Each row of a before or after table is a point. One or more steps were done to the points. Then noise was added and the rows were shuffled. The steps act on columns, c1 being the first. What was done? A step turns or swaps two columns, mirrors them in a line or flattens them onto one, adds a multiple of one to another, or multiplies or shifts one. Angles are multiples of 10 degrees, from the lower column toward the higher: turns from -170 to 170, lines from 10 to 170 but not 90. Use the fewest steps. Two steps may share a column if one is a turn and the other turns, adds or multiplies; they go together, in the order done. Otherwise the lowest column goes first.
(in the rows, 128 means zero)

Before:
[[ 75  62]
 [ 78  63]
 [134 109]
 [ 51  60]
 [168 149]
 [183 124]
 [152 149]
 [121 148]
 [ 62  83]
 [ 84  98]
 [ 98 108]]
After (11 x 2):
[[114  86]
 [161 203]
 [141 159]
 [143  77]
 [183 220]
 [106 128]
 [110 102]
 [186 190]
 [184 188]
 [148 176]
 [146 125]]
Steps: mirror c1 and c2 in the line at 140 degrees

Before (10 x 6):
[[ 98 137 210  77 171 183]
 [123 121 171 155 173  86]
 [109 127  87 155  43  98]
 [186 148 139  95 107  75]
 [186  49  97 132 156  98]
 [115 127  71 119  93 128]
 [ 81 151 130 129 108 120]
 [158 133 106 177 128 170]
 [195  47 144  78 110 171]
 [ 86  65 106 199  49  80]]
After, 10 rows:
[[179 130 120 157 114 167]
 [ 66  42 156 200 125 219]
 [134  53  75 188 134 140]
 [154 125 133 129 193  90]
 [ 79 137 171  99 211 182]
 [160 125 149 107  43  94]
 [111 128 102 118  59 128]
 [ 99 150 152 190 112  68]
 [190  66 163  92  55 102]
 [132 159 141  82 117 110]]
Steps: swap c1 and c4; add -0.5 times c2 to c6; turn c3 and c5 by 40 degrees

Before, 10 rows:
[[136 122 109  86 134 143  86  93  99]
 [135 149 161 158  83  81 227 179 221]
 [163 103 164 108 127 162  90 148 122]
 [134 162 140 117 179 154 148 136 146]
 [132 145 183  94 108 143 249 169  92]
 [159  97 118 142 152 160 180 161  96]
 [ 96  76 125 102 153 135  95 175 102]
 [144 119 183 113 170  73  85 113 115]
 [ 67 108 180 143  75 154 131  93 110]
 [137 148 152 150 105 112  87 162 112]]
After, 10 rows:
[[154 226  77 138  81  45 142 178 220]
 [ 99  80 136  95 134 101 115  95  96]
 [125 157 123 119 187 114 100 140 148]
 [150  92 156 134  99  66  94 164 137]
 [123  86 174 103 172  27 118 117 161]
 [154 163 145 103 154 116 175 159  96]
 [ 87  76 145 142 154  99 166 175 106]
 [100 246 190 105 107 101 156 166 149]
 [132  84 158  83 123 121 142 148 150]
 [105 122 172 190  72 113 147  90 152]]
Steps: turn c1 and c4 by -60 degrees; turn c2 and c7 by -70 degrees; turn c3 and c9 by 50 degrees; shift c6 by -40

Before (13 x 12):
[[ 99 136 134 126 150 169 168 145 174 154  86 102]
 [158 117 126 112 158 140 114 118 179 118  95  97]
 [113  83 141 134 124  94 124 156 153 119 139 103]
 [168 126  80 141 164 162 124 157 155  98  93 157]
 [167  77 108  92 105 123 122 122 176 127 156 156]
 [104 144 105  88 148 109 120  84 132 112 101 146]
 [174 135  79 132 107 117 163 132 182 145  93 118]
 [117 103 101 144 114 143 122  88 135 106  86 159]
 [113  95 118 124 101 101 101  83 191 161 109 154]
 [137 117 141  97 151 165 106 115 138 173 122 100]
 [128 121 136 140 163 142 135 105 170 128 136 150]
 [154  87 129 100 128 147 139 121 121 163  86 155]
 [112 100  77 102 156 111 123  82 125 115  98 139]]
After, 13 rows:
[[151 128 133  82 127 134 156 137 172 136  82  97]
 [174 125 173 149 119  95  97 125 183 102  97 122]
 [165 171 150  18 119 131 125 154 171 123 123 157]
 [165 147 179 169 121 122 182 105 148 149 118 155]
 [134 134 109  36 129 136 194 149 138  91  98  99]
 [118 131 137 118 114 163 104 182 198 102  55 156]
 [129 125 120 165 123 109 146 153 163 129 107 153]
 [153 159 120  39 130 110 145 156 123  89  62 152]
 [115 126 160 172 126 131 150 177 137 150  42 157]
 [102 134 115 122 121  81 171 109 173 108 109 101]
 [102  93 153  12 128 142 101 154 126 142  73 148]
 [111 134 179  50 135 139  99 180 123 138  42 138]
 [113 181 116 149 124 144  79 126 150 139 136 102]]
Steps: turn c2 and c8 by -150 degrees; add -1 times c8 to c11; turn c3 and c10 by 170 degrees; multiply c4 by 3; flatten c5 and c9 onto the line at 100 degrees; turn c6 and c7 by 110 degrees; multiply c7 by 1.6
